Rows are points. Any point is a mix of the corners, with weights that add up to 1. It lies inside the corners' shape when no weight is negative. Say inside or outside, and name the corners with a negative weight.

Corners:
(1): [-29.3   6.5]
(2): [13.0 -9.0]
(3): [37.1  1.0]
Points:
[31.2  1.0] => inside
[33.4 -5.8] => outside (1)
[-11.8  -3.2] => outside (3)
[10.6 -7.2] => inside
[-5.5 -7.4] => outside (3)
[31.9 -6.9] => outside (1)

Corners:
(1): [-11.1  -2.5   7.5  17.5 -21.4  20.7]
(2): [  9.3  -2.7  -1.4 -31.0  35.9  -8.0]
(3): [ -3.3  32.5  -9.2  10.0  24.0 -54.9]
(4): [ -3.6 -13.1  -2.6   6.8 -17.6   0.2]
(5): [ 16.8 -12.1   3.5  21.2 -21.8  40.5]
(6): [ -7.1 -22.1  17.2  43.4 -22.8  21.5]
(7): [ 25.6  26.3  23.6   4.2  10.5 -39.5]
Points:
[ 0.9 -4.4  6.2  3.9  5.6 -4.5] => outside (5)
[ -7.2 -26.5   4.2  23.7 -25.4  33.4] => outside (3, 7)
[-10.9 -15.8   5.0  31.4 -25.5  16.5] => outside (2, 7)
[ -5.4   5.3   4.3  15.8 -11.8 -17.0] => outside (2, 5)
[  0.3  18.5   2.8  -2.3  13.1 -31.3] => outside (5, 6)
[13.1 -3.1 10.6  0.2 -9.7 10.4] => outside (3, 6)
[-15.9 -10.0   1.4  16.3 -10.7   4.2] => outside (5, 7)

Corners:
(1): [-17.8  21.4 -33.9  16.3 -17.2  -9.0   2.4  11.7  -3.7   4.0 -22.3]
(2): [-30.1 -24.3   7.2   2.2 -15.5 -22.9   8.7 -36.6   2.5 -13.4  45.3]
(3): [ 13.7 -34.3  -2.4 -19.6  -8.8 -16.5   2.9 -11.3   8.5  -2.5 -28.5]
(4): [  2.0  34.9  -6.3   6.0  20.7  -3.6  -3.8  12.0  28.7  15.6 -44.5]
(5): [ 18.2  16.8 -10.4  24.6 -12.1  -6.2   3.5  -2.8  14.0  34.8 -38.2]
(6): [ 15.4  16.7  -2.4  13.4   5.1 -33.9 -19.8 -29.8  25.4   1.9   7.3]
(7): [-24.7  25.5   1.5   4.0 -13.1   0.0 -26.4 -22.5  20.5  14.1 -35.4]
(8): [-11.9 -42.3 -16.8 -21.7 -27.5  -2.8  13.2 -13.1  21.4  12.5  26.7]
(9): [  2.4  51.4  -4.0   0.2   4.3  -2.4 -16.2   1.1   0.4  32.8 -18.7]
(10): [  7.7 -47.1  -8.3 -16.7  43.8 -11.8  -8.3   4.0  10.4   8.6  -7.2]
(11): [ -2.3 -48.5  -3.1   5.0 -17.2  29.7  -1.2  -9.6 -12.0 -21.8  20.5]
(12): [ 29.8 -50.6  -2.4  -8.4  12.7 -13.3  -4.2  50.6  -5.1   8.2 -24.2]
Points:
[  2.8   6.7 -12.3  10.8  -9.4  -7.6  -1.0  -2.1   9.1  16.5 -25.1] => inside
[12.5 -9.3 -0.3  7.3  4.5 -0.9 -2.5 -3.6  8.2  4.9 -9.3] => outside (1, 7, 8)
[ -4.5 -13.1 -11.9  -0.6  -7.2   0.0   4.2   4.6   1.2   6.1  -3.5] => outside (6, 7)
[  4.8 -13.8   0.5  -5.0  15.1 -10.8 -11.0  -0.7  11.2   8.0   2.8] => outside (1, 3, 5)

Corners:
(1): [-17.8  34.5  -6.0  -8.6  29.8 -11.5 -19.2  13.0  29.8 -19.0  38.3  -5.9
  27.6 -14.2  18.5   3.9 -14.0 -30.5]
(2): [-44.1  -9.6 -28.0  28.9  16.7  36.5 -26.8 -30.3 -25.8  -0.8  -3.5  -4.6
  24.1  14.3 -18.2  37.4   2.3 -11.4]
(3): [ 30.9 -18.8 -12.4  -1.7  18.2  20.5 -31.4 -15.7  18.0  13.8 -16.1  26.2
 -24.5  -1.7  19.9  39.0  16.3  -2.4]
(4): [ 27.7  -1.0   0.9 -16.8  -4.9 -10.5 -10.2   0.6  -8.6  23.1  33.1  18.3
   4.2  19.8  20.3   3.6  19.3 -19.3]
(5): [  3.0 -18.0 -32.9   6.7  24.5 -14.3   0.1 -19.9   0.1 -17.8  -6.2 -15.7
  -6.8  17.3   6.6 -14.5  11.2 -11.3]
(6): [ 12.7  -3.8   7.5 -20.3  -9.3 -23.7  -1.3 -24.5  23.8   8.1 -20.8 -17.7
  -5.2 -23.0  -8.8  16.6  15.1  -6.3]
(7): [-14.8  -2.0  25.9   9.5  -1.9 -35.7  26.9  25.6   9.0  28.5 -17.5  15.3
  17.5   3.0  20.3  15.3   1.6  18.0]
(8): [ -8.5 -30.3  -9.6  -7.6 -16.0 -23.1   6.2  14.6 -22.6  31.1   1.2   9.2
 -15.4 -23.5   5.0  35.6 -36.0  27.5]
(9): [ 15.9  16.0  43.6  23.0  35.5 -32.5  18.9  11.4 -32.6   8.0   9.0  21.3
 -35.5  17.3  20.4  -4.5 -24.7  21.7]
(10): [-32.3  45.7   9.0  35.7 -13.8   6.1   7.6  30.8  -1.5  -1.5  -2.5  17.8
  36.9   2.0 -34.2 -32.3  -7.7 -25.6]
(11): [-32.0  -5.4   4.9  43.9  -7.7  -7.9  19.4  17.8 -21.9 -14.7  -6.3 -13.6
  -3.5 -11.8   2.8 -22.4   9.5 -17.1]
(12): [  8.4  10.0  -1.5  32.6   4.3  -9.5   2.8  17.5  40.5  15.1  39.2  13.9
 -28.1  42.6 -22.9 -12.5  40.6  -2.2]
(13): [ -0.8 -51.4 -14.5 -23.5  24.7 -17.0 -18.8 -28.8   2.3   0.4 -10.8   1.6
 -48.1  17.0  38.2  20.5 -22.4 -25.1]
(14): [ 24.9 -25.2   4.1  27.6 -17.5   1.4 -21.0  -3.2  -2.9 -29.5   9.2 -28.9
  20.8  -0.8   6.4 -24.5 -19.8  -4.8]
(15): [  2.8   3.8  25.3 -17.3  34.8  22.3  22.4  29.5 -21.1  -7.6  -1.5   7.5
   9.7   1.9  22.9  -1.9 -45.8 -11.3]
(16): [ 33.6  -3.1 -16.8  26.6 -14.3   6.7 -13.9  -7.6  29.5 -54.1  28.7  27.0
 -13.7  16.6  -4.4  37.5 -17.6  -2.4]
(17): [-41.6 -30.2  -9.7 -13.6 -15.9 -23.9 -29.6  13.3 -36.2   3.5 -17.6  18.2
   2.9 -12.4 -11.1  14.4  23.1  18.7]
(18): [ 21.9 -20.4   9.3   2.3 -20.7   9.0  25.9 -30.1  40.2 -13.5   4.8  24.9
  -8.5 -17.0  29.7 -25.0  33.0  -0.7]
(19): [  0.9  15.4 -24.8 -26.8  25.6  14.4 -36.2  23.3 -11.5 -15.4  13.3 -31.2
  -7.6  37.9  36.8 -10.7 -39.7 -12.8]
Points:
[ 5.6 -9.4  2.0 -0.6  4.8 -4.8 -7.4  3.9  1.6 -3.3  8.7  1.6 -9.0  3.6
 16.7 11.0 -6.8 -1.7] => outside (5, 10)
[-4.6 -1.4 -1.4  7.9  0.7 -7.5  1.6  3.0 -1.1 -2.8  6.1  4.0  1.4  3.9
  3.7 -4.2 -3.3 -6.5] => outside (3)
[ -1.4 -13.8  -1.3  -2.8   2.5  -5.4   0.7   4.6  -6.6   5.1   1.6   6.2
  -6.5  -3.0  11.6  10.9 -14.9   1.8] => inside
[ -7.9   5.0   7.0   4.8   0.3 -11.2   9.6   6.6  -0.9  16.0   7.9  14.7
   9.2 -11.0   2.0   3.9  13.0  -0.9] => outside (13, 14, 16, 19)
[  3.0 -14.0  -9.2   4.4   3.9  -7.8  -3.0  -2.6  -0.2  -0.8   1.4   1.0
  -6.4   2.1   7.8   3.9  -2.8  -0.7] => inside
[-3.6 -5.2 -5.8  1.0 11.5 -2.2 -9.2  2.4  0.7 -4.1  8.7  9.3 -0.9  7.3
 12.6  6.4 -7.6 -6.3] => outside (6, 11)
[  8.2   3.0  -1.2  10.3   8.9   6.7  -2.9   0.1   3.3 -11.8   9.3  -0.4
  -5.1   6.4   9.5  -6.0 -11.6 -15.1] => outside (7, 17)

Corners:
(1): [ 39.3   3.4 -19.4  16.6 -12.9 -20.6 -28.7  -2.1  15.5  17.6   2.6 -18.6
  -6.4  28.5  24.6   4.5  33.6   5.4  29.5 -16.4]
(2): [  6.5  32.8  59.2 -36.5  23.7 -28.4 -32.0 -21.0  35.3  -5.8  -3.9   5.2
  24.6  13.1 -25.5  -6.7  12.2 -10.5 -11.1  14.1]
(3): [  6.7  -4.0 -19.0 -22.6  11.1 -13.8  20.2 -11.7 -14.0  18.8 -19.8  27.7
 -17.4   5.0  32.2 -12.8 -18.0  -5.9  15.6  10.2]
(4): [ 12.9 -23.4  54.3  10.6   6.9  -8.7  -8.9 -26.1   8.7 -29.0 -11.8  38.6
  21.2  35.2   9.1 -56.8 -21.4   5.6  -1.7 -22.4]
(5): [ 28.5  13.0  11.1  -3.6 -34.8  18.5   1.7  -2.3  23.1  13.2 -10.2 -24.4
   4.2  31.3  -3.7 -38.2  30.9  -7.2   4.2   9.4]
(6): [  2.3  -3.1 -27.5 -33.0  -0.9  14.0   4.0   4.9  21.1   5.4 -24.5 -15.7
   6.0  17.7  19.6  21.3  21.9 -36.0  23.8 -17.9]
(7): [-20.9 -23.7  13.5  25.0   8.5 -43.8 -21.2  -6.1  30.3 -37.0  -6.7  52.4
   5.3  52.4 -35.0  -4.4   8.4   0.0  15.0 -27.0]
(8): [-24.8  -5.3  27.9   4.6  11.0  -8.9  22.2 -30.7 -17.9 -13.8  -8.1 -27.6
   6.9 -30.4  22.7  13.6   6.3   5.0  -6.6  11.1]
(9): [  7.1  -3.6 -28.1  -3.4  18.9   9.2 -24.1 -19.3 -20.3 -14.4  11.2   2.0
   1.7 -22.6   2.4 -12.2 -38.1 -35.6  23.6  19.8]
(10): [-19.0  -1.9  56.2  -6.3 -11.0  13.9  -8.1  -5.9  39.5 -10.8 -18.9  11.7
  10.8 -16.0 -27.8   4.7 -19.3   1.6 -27.0   3.1]
(11): [-19.4   9.3 -26.0  10.4 -19.1   2.0   8.2 -12.9 -19.9 -15.6  18.9 -34.3
 -19.6 -21.2  25.4  13.1 -25.2  -6.9   4.7 -11.3]
(12): [ 54.5  -0.7   2.4 -37.1  15.9 -15.1 -24.0  16.5   9.6  -6.3  14.1 -22.6
 -19.1 -25.4  -0.8 -15.1   9.8 -22.4   4.5  28.7]
(13): [-12.6 -12.5  52.7 -17.7 -23.8  -8.6 -30.5 -33.0   0.7 -17.3 -17.6  24.6
  -1.2   1.2 -25.0  -7.4 -11.9 -12.1 -10.8  22.3]
(14): [  7.6  -5.8  23.1  47.4 -26.8   4.0  14.3 -11.9 -20.6   9.5  28.8  -4.2
  -4.7  -4.4   7.9 -42.8 -11.1 -44.2  30.8 -24.8]
(15): [ -6.4  -5.7   9.8  39.1 -31.2  29.1  -6.1   4.5  14.1 -24.0  12.3   6.2
 -27.0  25.2   4.6 -37.1  22.9   8.3  32.6  -6.7]
(16): [-10.7 -11.8 -15.7   7.3  -9.3  -7.5  28.1  19.4  -8.2  -9.6  25.4 -30.8
  -3.3 -35.9  16.6   5.5  -2.3   3.4  29.8   6.7]
(17): [ 40.4  15.3 -18.5 -24.3  -8.7 -10.8  19.2 -12.3  34.2  13.5  14.6  11.9
  -9.9 -16.9  24.9   6.4  11.3   3.7   9.8 -12.1]
(18): [ 26.5  19.5 -20.2  29.4   2.5  -3.2  29.5  23.6  16.8 -37.0 -13.9 -20.3
  13.1   0.7  33.4   8.0  -1.9  12.4  38.2 -18.2]
(19): [ -5.7   9.1   7.6   6.1 -17.2   2.5  -9.7  -7.4 -19.5 -23.5   0.2  -6.9
  17.7 -30.0  19.3  11.0  -4.6 -10.6 -12.4  -4.7]
(20): [ 14.8  -7.7  43.2  -2.5 -21.0   1.7  33.9   6.7 -20.4  15.2  -6.2  -3.6
  -9.9   3.1 -15.3 -17.4  24.3  15.9  26.1 -22.6]
(21): [ 20.9  21.0  10.9 -19.1  -5.6 -22.5   4.0 -18.9  -2.0   4.5 -31.3 -18.3
  27.1 -33.6  39.8 -23.6  24.4  -0.6   9.4 -33.3]
Points:
[ 10.9   1.1   2.5  -1.3  -3.8  -4.8   1.2  -7.3  -1.6  -5.0  -0.4  -2.2
   0.9  -0.5  11.0 -10.8   1.4  -9.0  16.0  -3.8] => outside (10)
[  5.9  -1.0   7.5   8.3  -8.2  -4.5   0.4  -2.6  10.3 -12.9  -2.3   0.5
   2.1   9.6   3.2 -12.6   5.1  -3.0  14.2  -6.8] => inside
[ 1.4  2.2  7.0 -0.4 -8.0 -1.9 -1.4 -8.2  1.3 -9.3 -2.3 -1.7  2.4 -7.6
  8.6 -4.1 -3.9 -6.8  4.0 -3.5] => inside
[ -5.3  -4.9  18.5  -5.1   1.8  -8.5 -11.8 -14.4   1.3 -16.1  -6.1  -3.4
   5.8  -4.5   5.8  -7.3  -0.9  -5.6  -2.5   5.3] => outside (14, 17, 18, 20)
[ 16.6   1.2  18.1  -1.6   8.2 -11.9  -7.5  -5.4  13.5  -2.2 -16.6   8.6
   6.0  18.7   2.8 -23.5  11.6  -6.7  15.8  -9.3] => outside (11, 13, 16, 17, 19)
[ 26.4  -5.6   6.1  -0.7 -18.4  -1.4   6.4   3.4  14.6   9.0 -10.6   7.4
  -8.5  22.0   5.7 -28.2  15.2  -2.5  22.6  -6.7] => outside (2, 8, 9, 11, 19)
[  1.8  -3.8  30.5 -10.4  -7.3 -13.4 -12.2  -5.6   9.7  -2.8  -7.1   2.7
   3.6  -4.7  -5.0  -5.9  -1.3  -9.0  -3.3  -6.2] => outside (5, 8, 9, 15, 17, 18)

Corners:
(1): [-20.6 -16.8 -18.9 -10.8  16.8  22.1  -8.9  13.3  -0.3   1.7   0.4  -6.3
  -2.2  14.3 -36.6  21.0  17.3 -17.8  -3.8  15.6]
(2): [ 11.9  -0.2  10.8 -11.9  18.6   8.7  21.2  12.2 -12.0  -8.8  18.1 -19.2
 -11.5  22.0  26.0   2.8  39.5 -19.8 -15.9   8.8]
(3): [-34.7   3.9 -16.0  16.3  12.1 -22.0  14.5  26.5 -24.2  27.5   9.1   5.1
   6.6 -26.7  -6.4  38.9  32.6 -27.1 -12.0  46.0]
(4): [  4.3   8.4  38.7   6.7  -8.2  -7.3 -14.6  20.2  -7.7  18.0  18.3 -31.6
  -6.4 -21.7 -26.3  -2.3  22.6 -19.7 -11.8  24.6]
(5): [-19.8 -38.3  21.3   4.0 -15.0   0.3 -35.3  12.8 -40.1   8.7  -1.5  -8.3
  26.3  -6.4  20.1   3.0 -17.5  26.8 -20.9 -22.9]
(6): [-17.3 -16.1  24.1  -4.5  -8.5 -57.9   5.5  63.9 -21.1  25.7 -16.7  -2.5
   0.1 -10.1 -18.3  18.1   1.4 -26.9   1.0   5.0]
(7): [ 46.1  -8.2   4.1  21.6 -13.7   7.8  -0.3 -44.6 -19.5  -7.0 -13.6  33.8
   6.3  19.6  17.0  -5.7  -6.9  38.2   8.0 -16.9]
(8): [ 34.5 -33.1  -4.4   8.1 -15.4  54.2  19.7 -35.6 -15.2  -8.3  15.4  18.9
  28.2  54.6  27.3 -34.2  -4.3  -2.8  20.9 -38.4]
(9): [ -8.6   6.4 -10.3  -1.5  26.4  34.0  17.4 -34.3  -6.1   4.6  10.0  10.6
 -25.1  25.6  -0.2  24.3  12.5 -32.5   8.2   0.2]
(10): [ 43.6 -13.3 -24.2  -1.0  -1.0  32.7 -13.6 -37.2 -30.2   3.0  13.9  27.7
  -8.6   8.9  32.3 -13.2  10.0  -1.5  26.4 -11.3]
(11): [ 53.9  -9.4  -0.8   4.4 -40.1  44.9 -14.0 -68.7 -19.0  -3.7   3.3   4.9
 -22.6  -1.6   4.3 -33.6  14.1   0.6 -21.0 -33.9]
(12): [-18.2   6.2  -6.1  -9.5  17.7   8.6 -17.5  21.3  -3.0   4.2 -14.6  -7.8
   4.5 -10.8   7.0  10.2 -10.0 -37.3 -38.2   3.1]
(13): [-12.9   2.9 -18.7 -12.4  28.5   0.7   4.6  32.2   7.5  34.4  -1.5  -3.2
  17.8  14.3   9.7  22.8  11.2   9.7 -14.5  -4.1]
(14): [ 25.8 -10.2   6.8  -7.6 -16.9  30.5 -25.0 -22.3 -46.8 -17.2   9.6   5.9
  19.4   0.8  22.4 -51.9   4.5   5.9  15.0 -44.9]
(15): [ -8.6   3.7  -2.2 -13.1   4.1 -19.7  18.3   4.3  -2.6  26.6   6.8   0.6
 -10.6 -15.2 -11.7  19.2  -6.7  -4.9  -4.9  28.0]
(16): [  3.9 -40.8  33.1  18.4  -0.9  -9.7 -39.2  25.8 -20.9 -35.5  22.5   5.6
  -1.4  -9.3   2.1 -14.1 -15.8  33.5  -2.3 -47.5]
(17): [  3.7   6.0  -8.4  -5.2   1.0  11.3  -7.1  -5.8 -17.5   1.0   9.0  14.5
 -28.9  36.4  27.2 -42.6   9.6 -21.3  11.8  -4.4]
(18): [ -1.5   4.2 -18.4  -5.3  13.0 -17.3 -16.0 -10.7  -5.9  24.6   7.6 -24.1
  -4.3  -1.2  -5.3 -31.6  14.5 -29.3  17.3   8.6]
(19): [ -2.9 -32.4  15.4  40.6  -5.2 -21.1 -16.6  59.8 -52.1 -10.1 -23.5 -21.8
  -8.5 -25.8  -8.4   1.0 -32.9  42.8  28.6 -30.0]
(20): [-13.3  15.6 -10.3 -12.4   6.7   6.4  13.8   2.6  34.5   8.7  -3.7  -9.5
  -6.7  21.2   2.6  11.8  20.6 -22.7  14.1  16.4]
(21): [ -7.1  44.3 -21.6   2.6  -3.4 -31.1 -37.0  12.2 -22.9   3.5  20.4 -10.7
  -6.7 -29.3 -27.7  32.0   5.3 -51.6 -20.1  33.3]
Points:
[ -7.7  -2.6  -7.0   3.1   7.0  -6.7 -11.1  14.8 -19.4   4.8   0.9   8.1
  -2.4  -2.2   0.5  13.3  -1.3  -4.2   1.3   1.6] => outside (2, 4, 8, 11, 18)
[  1.4   3.5  -4.0  -0.6   2.4   3.1  -1.4  -3.4  -6.3   5.0   3.4   0.7
  -4.4   6.2   1.1   5.9   7.8 -12.2   1.9   3.5] => inside
[ -4.0  -4.5   8.0  10.1   7.2  -7.7 -22.3  14.0 -22.5  -8.1   5.5  -8.7
  -0.8 -18.8   5.0   2.5  -6.0   0.6  -1.1  -3.6] => outside (1, 6, 8, 11, 13, 17)
[ -2.1  -4.7  -0.2   3.3   2.0  -0.2  -7.4  11.8 -17.2   5.5   1.3  -3.0
  -3.8   1.0   0.4  -1.3   3.7 -10.5  -0.9  -0.5] => inside
[  2.6  -3.0  -4.3  -0.5   2.1   2.0  -3.7   0.6 -16.3   7.5   5.6   3.7
  -8.3   6.2   6.7  -6.0   5.8 -10.8   4.2   0.7] => inside
[-12.7  21.7 -10.0 -11.7  17.7 -18.5   3.1  10.1   1.1  30.1   5.0  -5.7
  -8.8  -1.1   3.4  18.0  19.3 -34.8  -6.8  33.9] => outside (1, 8, 11, 14, 16, 19)
[ -9.7 -10.7   2.6   7.3  11.1   0.5  -0.9  24.6  -8.8   2.5   1.1  -1.0
   8.3   5.5  -1.2  25.8   5.7  -9.7  -3.9   3.4] => outside (11, 14, 15, 17, 18)
[  4.5  -3.3  -2.3   2.4  -3.2   4.9 -10.8  -5.3 -16.7   5.8   3.8   2.1
  -2.2   0.7   0.2  -3.9   3.3  -9.1   0.9  -4.7] => outside (2)
[  2.6  -4.8  -2.6   2.8   4.0   8.8  -5.5  -3.1 -15.6   3.7   5.4  -0.6
  -2.7   7.0   3.9  -1.9  10.8 -12.7   0.6  -2.7] => outside (15)
